Each wall is flat, endless, passes through zero and stands at right angles to its row. A trip goes straight from one point to another. Which walls does it cross, in order?

Walls:
(1): [-22 9 -39]
(2): [-20 13 67]
(3): [26 41 17]
(4): [-5 4 12]
(5): [-8 -6 23]
Trips:
[72 -12 -2] to [-1 13 -21] -> 1
[46 1 23] to [-39 3 32] -> 3

Walls:
(1): [-23 49 -66 24 3 21 -4 17 -33 21 0]
(2): [48 2 -45 -9 56 -30 24 -39 -2 -4 16]
(3): [-74 16 26 -24 -2 -15 -27 8 -23 44 25]
(4): [1 68 -15 10 23 28 26 -28 12 -57 19]
Trips:
[64 37 36 -16 -6 -5 -7 29 15 -27 18] to [31 -4 -34 4 -6 24 36 -13 -23 -22 37] -> 1
[-10 14 4 3 34 35 7 8 -4 0 -29] to [-18 23 55 11 28 -32 13 -8 47 -8 -31] -> 1, 3
[22 53 9 18 14 -7 -38 24 -9 25 30] to [13 -19 53 1 -1 -14 -25 3 -38 0 -24] -> 2, 4, 1
[17 -31 19 14 -14 28 2 25 -6 -20 2] to [29 -33 4 -11 -17 -23 3 24 -4 -53 19] -> 2
[-20 35 -3 40 -6 -2 9 16 -39 32 11] to [-17 -3 -27 31 -17 52 25 24 -28 24 22] -> none
[1 24 31 -18 -11 -8 -25 0 33 -36 15] to [-17 -30 -9 -34 22 12 -37 14 -18 -17 24] -> 4
[40 21 13 26 -10 -9 -4 43 -32 15 -23] to [40 -7 -24 -21 -15 7 -49 83 75 -60 22] -> 1, 4
[-23 8 -22 -30 0 4 -26 0 -2 35 -1] to [8 -8 -14 9 2 0 -44 -63 71 8 29] -> 2, 1, 4, 3

Walls:
(1): [30 4 -6 36 -8 38 76 18 4 -4 14 -16 37 -10 26 -7 -28 -23 7 -54 -21 7 1 1]
(2): [7 1 -21 13 -7 26 23 -13 -5 2 27 6 -38 26 30 2 -13 37 22 20 5 -60 -42 -11]
(3): [-22 -17 42 -20 -33 0 30 2 -34 -10 -8 10 13 -29 -47 -9 53 -16 45 -11 33 27 -31 8]
(4): [-9 -3 -4 19 -35 -32 -39 61 0 44 14 -8 14 39 -26 -13 8 -25 -26 -40 4 9 2 -15]
(5): [5 -41 -22 -27 -5 0 -21 31 4 13 -18 -43 23 -12 5 1 -43 -17 7 26 42 -54 -26 28]
Trips:
[5 12 -16 28 53 35 18 23 -30 -8 -3 12 -5 34 -32 40 -39 6 -44 48 3 46 22 -47] to [33 10 -31 -10 -1 11 11 59 14 58 33 8 -16 -12 -20 -34 -21 -40 7 -75 66 -14 24 6] -> 4, 5, 3
[31 25 58 47 6 16 24 -14 83 -31 2 -6 -6 -11 4 32 -34 -1 12 31 0 -10 38 -56] to [4 41 -6 2 -31 -7 23 -31 0 13 -71 -12 -10 18 -17 4 21 -27 14 16 -38 6 -18 -23] -> 2, 3, 1
[-24 -21 19 13 17 38 16 -48 12 -8 6 -10 -49 -6 33 16 15 -73 -23 44 -56 12 50 7] to [0 18 -1 20 -38 -25 35 9 -24 12 37 13 -13 25 -19 28 -14 -61 -50 -48 -31 -15 -41 -6] -> 4, 2, 3
[-22 -7 35 21 -22 27 -1 59 58 -9 33 -45 -35 0 -29 -7 -24 -9 11 -25 24 20 -27 -14] to [-10 6 -39 -13 27 62 17 -14 28 -25 -23 -30 -3 -53 -1 -5 22 5 -28 11 -5 20 15 3] -> 2, 4, 3, 5
